Each point is reached from the start by the listed moves, each made 0, 1 or 2 times, or once backwards (-1), plus a little noise. Is the number of moves made odd or even? Then give how often each move was made.

Moves:
(1): [ 14 -23  -4 -11  -2]
(2): [ 38  22  31 -24  19]
Start: [-13 -13  -5  14  -5]
Points:
[  1 -36  -9   4  -7] -> odd (1, 0)
[ 51  51  60 -23  33] -> odd (-1, 2)
[-35 -57 -40  28 -25] -> even (1, -1)

Moves:
(1): [  6  13  -5  -4   9  -1   7   6  12  -7  -9 -13   4]
(2): [-3  9  4  7 10  2 -2  1  0 10 -6 -2  7]
(3): [11  3 13 -4  0  6 -9  7  3 -1 -1 10 -5]
(4): [ 7  0  6 15 -2  3  6 -1  7 -5 -2 -1 -7]
(5): [  4   0   4  -2  20  -4   3   2  -8 -11   2   6   4]
(6): [  0 -11  -2   0   5  16  -1   3   6   3  -2   5   1]
(7): [-4  4  7 -5  0  3  6 -9 -1 -3 -2  1  1]
(8): [-4 -7 -3 -4  9 -6  9  9  7  7 -7 -2 -9]
(9): [-7  2  1  1  7  2 -5 -7  9  3 -4 -2  0]
(10): [ 7  0 -4  1  9  6  8 -5  9 18  8  8 -2]
(11): [-4  6 -1 -4  2  2  7 12  1 -2  5  7 -8]
Start: [-12   3  10   4  -1  -1  -1 -12  -1  -3 -15   4   6]
Points:
[-16  13  53 -16  10  50 -38 -21   0 -15 -33  25  25] -> odd (0, 1, 2, -1, 0, 2, 2, -1, 1, -1, 0)
[-27  19  46  25  -2   3  -7 -22  13  33 -32   9 -12] -> even (-1, 2, 1, 1, -1, -1, 1, 1, 1, 0, 0)
[-12  19  45 -10  52  19  23  -7 -18  -2   6  60  -2] -> even (-1, 1, 1, 0, 2, 0, 2, 0, 0, 1, 2)

Moves:
(1): [ 8  3 -5  2 -3  5 -2  7 -4  1  0  0 -3  3 -1 -1  2 -4  1 -2 -2 -6 -2 -1
  0]
(2): [-1 14 11  7  3  2 -6  2 -9 -1 -3  2  4  1  0  3 -9  3  1 -5  1  5  3 -2
 -5]
(3): [ 3 -3  8 -3 -1 -2  2  3 -1 -3  3 -4 -3 -1 -2  5 -5 -1 -1  6  1 -4 -6  0
 -4]
(4): [  3  -6   0   9  -7 -12   2   0   2   6   9  -1   3  -1  -3   4   4  -5
   7   0  -4   5  -4   3  -1]
(5): [ 6 -2 -2  1  5 -5 -3 -2 -4  0 -4  1 -1  0  1  3 -3 -4 -2  1  0 -2  0  4
 -1]
(6): [ 0 -3  2  1  2  8 -1  0 -1  2  1  2  3  4 -2  3 -1 -1  3  0 -1  5  2 -3
 -4]
(7): [ 1 -1  2  5  6  3  8 -2  2  1  1 -5  2  5  8 -4  1  1  0  0  0  1  6 -1
  1]
(8): [ 0 -7  2  3 -1  3 -2  4  3  2 -1 -6 -4 -2 -6 -3 -3 -5  0 -2  2  1  2 -3
  5]
(9): [ 6 -5  0 -1  3 -4 -5  4  6  2  1 -5  0  0 12  5 -6  9 -9 -2 -2 -4 -6 -5
  7]
(10): [-2 -1  1 -2  1  2  2  4  0  7 -6  5  3 -2  0  0 -1  1  3  0  1 -2 -1  7
  2]
(11): [ 0 -4  4 -5  0  1 -3  5 -3  3  3 -2  6  0  0 -1  0 -1 -2 -3  1  3 -1  1
  0]
(12): [ 3  1 -1  2 -3  0  1  1 -1 -4 -1  7  2  1 -4 -3 -5  2  1  1  2 -1  1 -7
  2]
(13): [-3  0 -3 -3  1 -1  0  2 -4 -2 -2 -3  3 -3 -1 -4 -1  3  4  0 -8  0 -2  1
  1]
(14): [-6 -4 -2 -1 -4  1  1  0  3 -1 -3 -1 -4  7  3 -6 -1  1  2  0  3  1 -7  3
 -2]
(15): [-9 -3 -3  4  4  2 -7  6 -2  1  6  2 -6 -8 13  4 -7 -9  4  2  1 -1 -2 -2
  0]
(16): [-5  1  1 -5  1 -7  7  5 -2  2  1 -5  8  9 -4  6  3  1  2 -3  9 -2 -3 -8
  3]
(17): [ 0  1 -2  4  3 -2  1  8  6 -2  4  4 -5  3 -1  1  2  2  4  2  0  2  3 -2
 -4]
(18): [ 4  0 -5 -1  0 -8 -2 -3 -5  7  5 -3 -9  0  6 -2 -3  6  4  4  2  7  5 -3
 -2]
(19): [ 7  1  2 -3  0 -2  3 -1 10  1  2 -6  3  4  2  2 -5 -5 11 -3  2 -3  0  5
  4]
(20): [-1  3 -6 -1 -4 -4 -1  4  1 -1  1 -1  3  4 -1  3 -1  4 -4  8 -1  0  3  2
  1]
(21): [ 2  3  0  3  1  1 -4 -4  1  0 -4 -5 -1 -2  4  1  2  3 -1  4 11 -4  2  0
 -3]
(22): [  9   6   0  -4   4   0  -1   3   4   4  -5  -2  11  -5  -4   1  -1  -6
  -9   6  -4   3  -7 -10  -4]
(23): [ 0 -5  6 -1 -4 -3 -7  0 -1  5 -1  3 -2  1  7  2  2 -3  8  0 -4 -1  8 -4
 -5]
(24): [ 6 -1 -1 -1 -1 -1  1 -1 -2 -3 -4 -2 -2 -1  2  5  1 -1  2 -1  0  5  4  2
 -2]
Start: [ -3   8   3  -8  -6  10   1   6  -2   5   0  -3   2   0   1  -5   2   2
 -11   6   6  -1  -9   2   3]
Points:
[ 45  15  60  15   2 -11  16  -4   6  -2   7  -8  43  -5  17  18 -47 -17
   3  -2 -18  11 -25   5   0] -> odd (-1, 2, 2, 2, 1, 0, 2, -1, 1, 0, 0, 2, 0, 0, 0, -1, -1, -1, 2, -1, -1, 1, 0, 1)
[ 48 -11   2  21  25   3  -8  55  25  32  25  -5  29   2   9  -3 -25 -38
 -20   2  -5   4  -5 -37  21] -> even (1, 0, -1, 1, 2, 0, 2, 2, 1, 0, 2, 2, -1, -1, 1, 0, 2, 0, 1, 0, -1, 2, 0, -1)
[-10   0   7   0  -1  -8  19  33  15  16  26 -22  41  15   0  -1  -6 -21
   3  24  19  21   5 -13   5] -> even (-1, 0, 0, 1, 0, 0, 2, 1, -1, 0, 2, 1, 0, 0, 1, 1, 1, 0, 1, 2, 0, 1, 0, 0)
